Rows are points. The points of each table are mixes of a few directions, plus a little noise. How many directions does each table use, and how many do they share? Where both have some left over, give the other angles between the two spaces (their principal angles), to ten degrees, smallest first.

First (6 x 3):
[[ 0.64  0.56  0.99]
 [ 0.15 -0.27 -0.11]
 [-0.22  0.14 -0.06]
 [-0.64  0.13 -0.38]
 [-0.08 -0.10 -0.14]
 [ 0.15 -0.46 -0.28]]
Second (6 x 3):
[[ 0.11  0.20  0.30]
 [ 0.27 -0.16  0.44]
 [ 0.13  0.67  0.57]
 [ 0.10 -0.34  0.02]
 [-0.47  0.15 -0.81]
 [-0.13 -0.51 -0.51]]
Directions: first 2, second 2, shared 1; angles 30

First:
[[ 0.61  1.22 -0.19  0.34  0.10 -0.40]
 [ 0.08 -0.61  0.47 -0.16 -0.34  0.04]
 [-0.45 -0.22 -0.30 -0.07  0.24  0.21]
 [ 0.04  0.86 -0.52  0.22  0.38 -0.13]
 [-0.30 -0.51  0.04 -0.14 -0.02  0.18]
 [-0.22 -0.71  0.24 -0.19 -0.16  0.17]
 [-0.35  0.48 -0.66  0.11  0.49  0.08]
 [ 0.39  0.23  0.24  0.07 -0.19 -0.18]
 [ 0.19 -0.74  0.67 -0.18 -0.49  0.02]]
Second, 8 rows:
[[-0.51 -0.59  0.15 -0.09  0.17 -0.10]
 [-0.33  0.43 -1.36 -0.11  0.32  1.03]
 [-0.27  0.24 -0.12  0.14  0.37 -0.33]
 [ 0.22 -0.12  0.19 -0.05 -0.23  0.06]
 [ 0.34  0.04  0.47  0.07 -0.19 -0.36]
 [ 0.31 -0.22  0.57 -0.01 -0.31 -0.26]
 [-0.39  0.27 -0.10  0.16  0.49 -0.45]
 [ 0.67 -0.05  0.18 -0.11 -0.59  0.39]]
Directions: first 2, second 3, shared 2

First (9 x 9):
[[ 0.22 -0.07 -0.26 -0.41  0.08 -0.11  0.22 -0.50  0.57]
 [ 0.30  0.07  0.34 -0.37  0.49  0.11  0.14 -0.21  0.21]
 [-0.60 -0.52 -0.27 -0.42 -0.92  0.09 -0.40  1.22 -0.68]
 [-0.12  0.36  0.02  1.17  0.03 -0.17 -0.05 -0.22 -0.27]
 [ 0.23 -0.01  0.03 -0.34  0.27  0.01  0.16 -0.35  0.39]
 [-0.05 -0.28 -0.25 -0.62 -0.29  0.00  0.00  0.18  0.16]
 [ 0.11 -0.07 -0.04 -0.36  0.07  0.03  0.06 -0.11  0.20]
 [-0.18  0.60  0.26  1.69  0.18 -0.15 -0.13 -0.16 -0.57]
 [ 0.05 -0.10  0.15 -0.38  0.10  0.10 -0.01  0.16 -0.03]]
Second:
[[ 0.10 -0.07  0.94  0.16  0.28  0.41 -0.32  0.00  0.20]
 [-0.12 -0.07 -0.56 -0.02 -0.37 -0.21  0.08 -0.08  0.10]
 [ 0.01  0.01  0.40 -0.12  0.23  0.18 -0.09  0.36 -0.33]
 [ 0.29  0.30 -0.17  0.26  0.36 -0.20  0.31 -0.76  0.41]
 [ 0.06  0.27 -0.88 -0.08  0.04 -0.46  0.47 -0.26 -0.13]
 [ 0.04 -0.09  0.84  0.04  0.24  0.38 -0.29  0.22 -0.02]
 [-0.17 -0.13 -0.83  0.01 -0.60 -0.31  0.11 -0.18  0.22]
 [ 0.19 -0.09  1.56  0.21  0.54  0.67 -0.50  0.08  0.22]
 [-0.16 -0.07 -0.86 -0.04 -0.51 -0.34  0.17 -0.14  0.11]
 [-0.24 -0.06 -0.45 -0.43 -0.22 -0.12  0.07  0.78 -0.78]]
Directions: first 3, second 3, shared 2; angles 90
